Each row is a point. The points of each table are mixes of a few directions, plus a little noise. Count the directions of each table, and those that both share. Where both have some left over, give the other angles between the two spaces (their principal angles), to ten degrees, smallest first.
(in the rows, 128 means zero)

First (4 x 3):
[[ 82 140 129]
 [145 123 128]
 [213 105 124]
 [ 71 142 130]]
Second (4 x 3):
[[194  96 122]
 [110 171 141]
 [ 98  77 110]
 [111 169 139]]
Directions: first 1, second 2, shared 1

First (6 x 3):
[[150 168 205]
 [111  99  76]
 [118 106  90]
 [136 145 160]
 [137 148 163]
 [113  99  77]]
Second (4 x 3):
[[101 144 171]
 [155 103  65]
 [179 142 135]
 [ 77 124 141]]
Directions: first 1, second 2, shared 1

First (8 x 4):
[[ 73  99 110 103]
 [163  97  81 133]
 [115 143 122 174]
 [103 146 141 149]
 [ 80  98 130  68]
 [120 162 167 137]
 [191 142 109 181]
 [179 138 164  79]]
Second (8 x 4):
[[111 240  39 128]
 [136  82 164 130]
 [125 144 116 128]
 [130 109 143 126]
 [123 160 102 128]
 [139  54 188 130]
 [129 115 138 128]
 [129 119 133 130]]
Directions: first 3, second 1, shared 0; angles 70

First (8 x 6):
[[155 136 142 155  96  88]
 [122 121 104 100 124 154]
 [134 121 102 115  97 134]
 [205 191 219  78 218 122]
 [ 85 103 104 159 114 131]
 [124 133 147 141 148 121]
 [143 122 104 131  75 114]
 [ 56  97 102 145 152 161]]
Second (7 x 6):
[[180 159 186 163 127  67]
 [180 160 187 163 126  66]
 [130 130 130 130 128 125]
 [107 115 105 114 129 153]
 [ 72  94  66  90 129 194]
 [ 88 104  83 100 129 176]
 [138 134 140 135 128 115]]
Directions: first 3, second 1, shared 1

First (7 x 8):
[[137  93 105 117 150 152 103 103]
 [ 96 164 138 140 145 161 176 166]
 [ 91 161 173 125 165 149 157 189]
 [145 148  93 155  66 107 155  97]
 [158  64 107 103 147 127  64  83]
 [155 126  82 148  71 108 133  80]
 [116 139 197 107 153  91 107 179]]
Second (9 x 8):
[[ 84  92 169 234 133  61 108  94]
 [124 125 120 107 139 133 117 131]
 [121 110 149 178 137 132 139 114]
 [175 164 100  51 111 189 159 155]
 [126  98 135 138 173 176 130 124]
 [124  97 164 211 143 137 150 106]
 [129 143  98  58 134 139 104 145]
 [132 179 110  99  62  54 120 138]
 [139 152 107  77 115 128 122 142]]
Directions: first 3, second 3, shared 1; angles 50, 90

First (8 x 9):
[[119 148 100 163 140 144 104 181 157]
 [113 163  81 188 149 155  87 218 178]
 [134 114 147 104 120 117 145  92 108]
 [124 138 115 145 134 135 116 153 142]
 [130 122 136 118 125 124 135 113 120]
 [146  86 185  56 103  96 178  18  67]
 [131 120 139 114 123 122 138 107 116]
 [126 133 121 137 131 132 122 141 135]]
Second (9 x 9):
[[117 157  91 175 143 150  94 202 169]
 [139 103 162  83 111 107 159  61  92]
 [131 118 140 114 122 122 139 107 115]
 [130 123 135 119 124 123 135 115 120]
 [136 107 156  92 115 109 153  72  98]
 [127 129 127 128 128 129 126 129 128]
 [131 120 139 112 122 120 136 105 114]
 [129 123 137 118 124 124 136 114 121]
 [109 173  64 209 155 164  71 249 195]]
Directions: first 1, second 1, shared 1

First (11 x 11):
[[138  83 115  91 113 201 201 167 210 201  52]
 [129 131 129 130 129 123 124 126 123 123 133]
 [124 144 134 142 134 101 102 113  98 102 155]
 [127 133 129 132 130 118 118 123 118 119 136]
 [135  89 118  96 115 191 190 161 199 191  63]
 [122 157 138 153 139  82  81 103  75  81 177]
 [122 159 138 153 137  79  79 102  74  78 179]
 [133 108 123 114 122 159 158 145 162 158  96]
 [132 110 123 114 121 158 156 143 161 157  98]
 [119 172 141 165 141  56  56  89  48  56 203]
 [129 119 125 120 125 144 142 137 144 143 113]]
Second (9 x 11):
[[119 165 145 176 140  68  61  90  48  65 198]
 [133 134 102  51 132 124 156 154 179 133  95]
 [133  76 137 159 109 207 177 145 167 199  79]
 [128 182  95  26 150  50 108 136 139  66 143]
 [125 130 139 160 128 124 111 115 102 120 147]
 [132  91 132 142 115 184 167 143 162 180  89]
 [128 138 123 112 132 113 123 128 128 116 132]
 [129 103 139 162 118 165 144 129 133 159 114]
 [124 133 141 165 129 118 105 111  94 114 154]]
Directions: first 1, second 2, shared 1

First (9 x 12):
[[136 109 122 109 132 146 111  99 168 109 103 155]
 [141  96 120  98 133 157 102  81 195  97  88 173]
 [133 116 125 116 130 139 118 110 154 116 112 145]
 [144  89 118  90 135 164  95  70 211  90  77 184]
 [116 159 135 157 122 100 154 173  63 157 167  85]
 [140 100 121 101 134 153 104  86 187 100  92 167]
 [117 155 134 154 121 103 151 168  71 154 163  90]
 [116 157 135 156 122 102 153 170  67 157 166  87]
 [110 172 138 170 120  89 165 193  35 171 184  67]]
Second (9 x 12):
[[133 171 148 123 101 178 186 108 135  97 128 138]
 [120 133 108 143  81  95 148 109 131 115  28 224]
 [154 166 122 101 176 165  66  72 115 127 167 110]
 [158 141 142 129 119  94 158 159  66 123 175  76]
 [101  86 116 169 158  83 149 186 130 151 190  67]
 [136 117  98 131 189  94  47 107 107 153 151 114]
 [ 98  95 125 161  93  90 186 173 144 132  95 149]
 [118 114 152  96 105 181 112 124 179 128  95 152]
 [131 124 141 101 128 164  99 117 149 132 124 127]]
Directions: first 1, second 5, shared 0; angles 30

First (10 x 12):
[[130 129 128 130 128 127 125 127 130 128 127 131]
 [179 183 133 219 150 108 113  86 195 129  89 248]
 [102 100 126  80 118 139 136 149  93 127 149  64]
 [ 89  86 124  57 110 144 139 160  76 128 159  33]
 [123 122 128 119 126 130 131 133 120 129 131 115]
 [158 161 131 178 140 115 120 104 165 128 106 198]
 [ 87  84 124  56 111 145 140 161  76 127 158  32]
 [135 137 130 143 133 125 127 122 138 128 122 145]
 [109 108 127  95 121 135 134 142 104 128 143  84]
 [170 173 132 203 147 111 114  94 182 128  94 228]]
Second (8 x 12):
[[114  92 112 144 132 129 170 162 125 121 151  32]
 [107 123 144 134 156 138 116 133  82 107 129 163]
 [132  95 100 207 149 115 190 165 163 111 142  28]
 [140 166 135  60 109 119  77  98 152 130 102 187]
 [ 99 112 166 116 123 172 116 120  21 162 151 187]
 [133 119 125 178 139 129 151 136 130 131 134 119]
 [130 140 123 104 133 114 113 125 152 106 115 129]
 [171 179 122  78  83 109  89  85 200 157  97 177]]
Directions: first 1, second 4, shared 1

First (10 x 14):
[[126 129 128 127 128 128 127 127 124 129 130 127 128 129]
 [188  85 148 137  90 175 138 161 225 104  85 139 118  90]
 [172  96 144 136 101 163 134 152 200 110  97 136 119 100]
 [184  88 148 137  92 171 137 159 221 106  88 139 118  93]
 [187  86 149 136  91 174 138 160 224 104  86 140 117  91]
 [ 94 153 116 123 150 102 123 108  71 143 153 121 134 150]
 [112 139 123 125 139 114 126 118 100 135 140 125 130 139]
 [ 55 182 102 116 174  71 116  87   7 158 179 112 142 175]
 [ 80 163 111 120 158  91 120 101  50 147 162 120 137 159]
 [ 83 161 112 120 156  93 120 101  54 146 160 120 136 158]]
Second (10 x 14):
[[138 119  69 125  91 135  95 147 154 126 101 139  92  74]
 [119 108 164  99 130  55 177  82  86 180 176 145 179 150]
 [114 119 159 105 142 113 148 136  87 157 176 132 163 154]
 [124 153 114 115 126 171 101 177 114 131 145 114 115  92]
 [142 153  76 171 119 217  61 184 194  70  64 126  87 105]
 [151 178 113 121 107  88 149  49 137 133 104  86  82  34]
 [130  68 159 170 150  90 161  74 163  85  82 148 132 230]
 [123 152 118 142 130 174  99 171 144 130 130 147 164 133]
 [119 107 143 108 139 134 133 153  96 127 152 114 111 140]
 [121 121 164 124 146 105 157 107 107 140 150 129 155 163]]
Directions: first 1, second 5, shared 0; angles 50

First (11 x 18):
[[129 134 124 129 123 120 129 128 136 127 125 126 125 125 126 128 129 129]
 [122 102 147 124 149 162 125 128  92 132 142 138 139 138 137 129 124 121]
 [120  91 155 122 158 176 125 128  76 134 149 142 144 143 141 129 122 118]
 [121  95 151 123 154 170 125 128  83 133 146 141 142 141 140 129 124 120]
 [122 100 149 123 151 165 125 128  89 132 143 139 140 139 138 129 124 121]
 [126 114 137 126 139 145 127 128 110 130 135 133 134 133 133 128 126 125]
 [136 164 101 133  99  81 131 128 178 122 108 114 112 114 115 127 134 137]
 [131 143 117 130 116 109 130 128 148 126 120 122 121 122 123 128 130 132]
 [147 215  64 142  59  15 135 128 249 114  80  94  90  93  96 126 141 149]
 [134 152 110 132 109  96 130 128 162 124 115 118 117 118 119 128 131 134]
 [121  96 151 123 153 169 125 128  84 133 145 140 142 141 140 129 123 120]]
Second (9 x 18):
[[168 138 132 119  94 166 132 141 130 128 180 117 137 143 114  90  95 115]
 [118 119 132 131 139 102 120 139 117 128 116 125 130 123 130 134 151 128]
 [170 119 144 120  98 124 108 177 103 129 186  98 149 138 110  78 132 108]
 [123 145 117 128 127 164 148  95 153 126 120 146 117 132 134 141  97 135]
 [140 106 146 126 125  78  97 182  89 130 150  98 147 123 117 101 172 116]
 [110 151 107 130 134 177 160  70 169 125 101 161 107 132 140 160  85 143]
 [ 99 118 127 134 152  92 122 126 122 128  91 132 123 115 137 153 159 135]
 [114 113 135 133 144  88 112 146 110 128 111 120 132 118 131 134 163 128]
 [107 145 112 132 141 159 153  78 160 127  97 157 110 128 141 161 100 144]]
Directions: first 1, second 2, shared 0; angles 80
